Each row is a point. Each table stands for the endless flat space through its points: a line for two points, a plane for three, and so on. Write the one point that lies in both, or say that there is none.

First (2 x 3)
[[  5  -7  -5]
 [ 35 -17   0]]
Second (2 x 3)
[[ 18 -15  -8]
 [ 19 -19 -13]]
They share: [ 17 -11  -3]

First (3 x 4)
[[ -2  -3  -4   1]
 [ 27  26 -26 -12]
 [ 12  11 -12  -5]]
Second (2 x 4)
[[ 6 17 -5  3]
 [ 9 16 -7  0]]
They share: [ 15  14 -11  -6]

First (3 x 4)
[[-11 -27  22   6]
 [-31 -29  -2  19]
 [-16 -26  15   9]]
Second (2 x 4)
[[-22 -10   4   6]
 [-34  -2  -2   4]]
They share: [-16 -14   7   7]

First (4 x 6)
[[ -8  -2  -9  18  20 -15]
 [ -4  -7   8  24  17   5]
 [ -4 -10   3  28  18  17]
 [-22  13 -22  15  30 -35]]
Second (2 x 6)
[[  1  -5  -9  21  18  -8]
 [-15 -13 -17  25  30  -8]]
They share: no point

First (4 x 8)
[[ -9  -1 -16  22   6  19  23  51]
 [  0  -4 -22   7   9  16   5  39]
 [ -2   0 -22  22  11  15  15  52]
 [ -8 -13  -9 -10  -5  23  10  18]]
Second (4 x 8)
[[ -6 -25  -4  -9 -28   4   9  14]
 [  1  -9 -27  -3  19  23   7  21]
 [-15 -38 -33 -13   1  14  29  38]
 [ -4 -26   4   9 -15  15  17  25]]
They share: no point

First (4 x 8)
[[  8  30   5 -25 -12  14  -3  20]
 [-16  10   7 -15 -10  -4 -11  -2]
 [-13  10  -5 -15  -4 -13   1 -17]
 [-19  14   0 -14  -2 -13 -10  -3]]
Second (3 x 8)
[[-19   6  14 -25 -13   1 -15 -12]
 [  1  16   0 -13 -27  -7  -9 -10]
 [-21  -2   7  -1 -13  13  18  -1]]
They share: no point

First (4 x 9)
[[-16 -13   2  -8   1  -7 -16   1  -7]
 [ 11   6  11 -34   9   1  21 -20  23]
 [-23 -19  11  -7 -16   0 -12  -5 -12]
 [ -1  -1  21 -31 -12  12  26 -27  12]]
Second (5 x 9)
[[-14  31   2 -18 -11  -2  -9 -44 -28]
 [  6 -12   0 -21  29   8  -3  -3  -5]
 [ -5  -3  11 -27   7   6   3 -17  -2]
 [ -7 -14   3 -23   1   9  18   0  45]
 [-12   4  14 -26  -9   1   6 -23   3]]
They share: [ -5  -4   7 -20   3  -1   3 -10   5]

First (5 x 11)
[[ 26  -3  15  26 -11 -29  33  17  18  19  30]
 [  3  -9   4  36   8 -12  22  36   2   1  33]
 [ 15   5  -9  -4 -16  13  14  22 -15  -7  22]
 [ 15  29  13  24   0  -2  -4  -5  37 -10  35]
 [ 20 -22 -15   2 -19  -7  28  33 -16   2   8]]
Second (3 x 11)
[[ 23   3  -2   0 -10   2   6  12  12  -4  12]
 [ 19  -7  11   3 -10   6   1  -9  10   1  13]
 [ 19  17  -9   7 -10  -2  13  27  10 -11  25]]
They share: no point

First (5 x 12)
[[ 36  34   8 -26  23   6  -6  -1  45   8 -31  31]
 [  6  10 -19   0   7  11 -11  -6 -35   3  -8  -8]
 [ 30  47   7  -8  31  -1 -15 -18  18  19 -36  36]
 [-12 -20 -22 -20 -31  24 -18  11 -15 -28  -7  -5]
 [  6   4  -1 -11   2   3 -12  -1 -18  -4  -7   7]]
Second (4 x 12)
[[ 28  26   6  -6  21  11  -5 -12  10   6 -22   2]
 [ -9   7 -17 -11  16  -2 -13 -10   1   6  -9  21]
 [ 27  28  -5 -20  13   4  -4  -4  -2   6 -30  15]
 [  7  13   3   5  25  10 -10 -18  15   6  -7   0]]
They share: no point

First (4 x 12)
[[-16  -8  -5   6  16 -16   2 -26 -26  -5 -10  -4]
 [ -4 -14 -17  18  -2 -34   8 -26   4   7  20 -10]
 [  6 -14  -9  16 -14 -24  12 -28  -4  -5   8 -14]
 [  2  14 -29 -12   4 -20  30   0  16  23  12 -14]]
Second (2 x 12)
[[ -2   8  -1  16 -10 -14  17 -10   5  12   6 -20]
 [  2  -8 -21   0   2 -30   5 -18 -15 -12   6  -4]]
They share: no point

First (4 x 14)
[[ 30 -17 -17   1  10   3  -4  -3  55  10  35  -4  29  -6]
 [-12  -5  -2  -4   1  -3  -3 -20 -12   9  14   5  14 -34]
 [-12  17 -17  21  18 -13   0 -45  13  10  11 -18  -9  -4]
 [ -6  -6  -5 -10   0   0   3 -19  -1  13  19  10  17 -31]]
Second (6 x 14)
[[-12 -16 -24 -12  -9  -1  21 -15  24  15  11 -10   1 -10]
 [ 10  -4   1  30   8 -21 -10 -18  35  22  31   6  22 -23]
 [ -8   6   0   9  15  -1  -2 -39   6  13  33   2  20 -23]
 [  9 -14  -4  41   8 -28  -9 -14  56  25  36   9  16 -24]
 [ 28  24   0  14  19   3 -25 -35  -4   7  19  -6  39 -24]
 [ 11  17  20  30  10 -29 -17 -21   7  26  30   7  46 -24]]
They share: no point

First (2 x 18)
[[ -7 -22  16  16   6 -12  -8  15  11   7   4  12 -14   1  -6  14  14 -18]
 [ -7 -24  18  20   4   0 -12  21   9  13  10  18 -20  -9  -6  24  20 -12]]
Second (5 x 18)
[[ -2 -22  39  15  22 -15  -2  17  25  32  -4   5  -1  28 -10   0  33 -38]
 [-17  -9  12  35  -1 -31 -33  22  42   1 -16  10 -25  -1  -7   0  12 -20]
 [ -7 -10  -4  18  -6 -35 -15  23  15  -4  11   6 -18 -14   8   9 -13  -3]
 [ -8 -19  28  22  13 -16 -12  15  27  16 -10  10 -11  19 -14   2  26 -34]
 [ -1 -14  11  27   2   6  -6   7   3  -5  -8  33 -22  31 -47  10  12 -52]]
They share: [ -7 -21  15  14   7 -18  -6  12  12   4   1   9 -11   6  -6   9  11 -21]
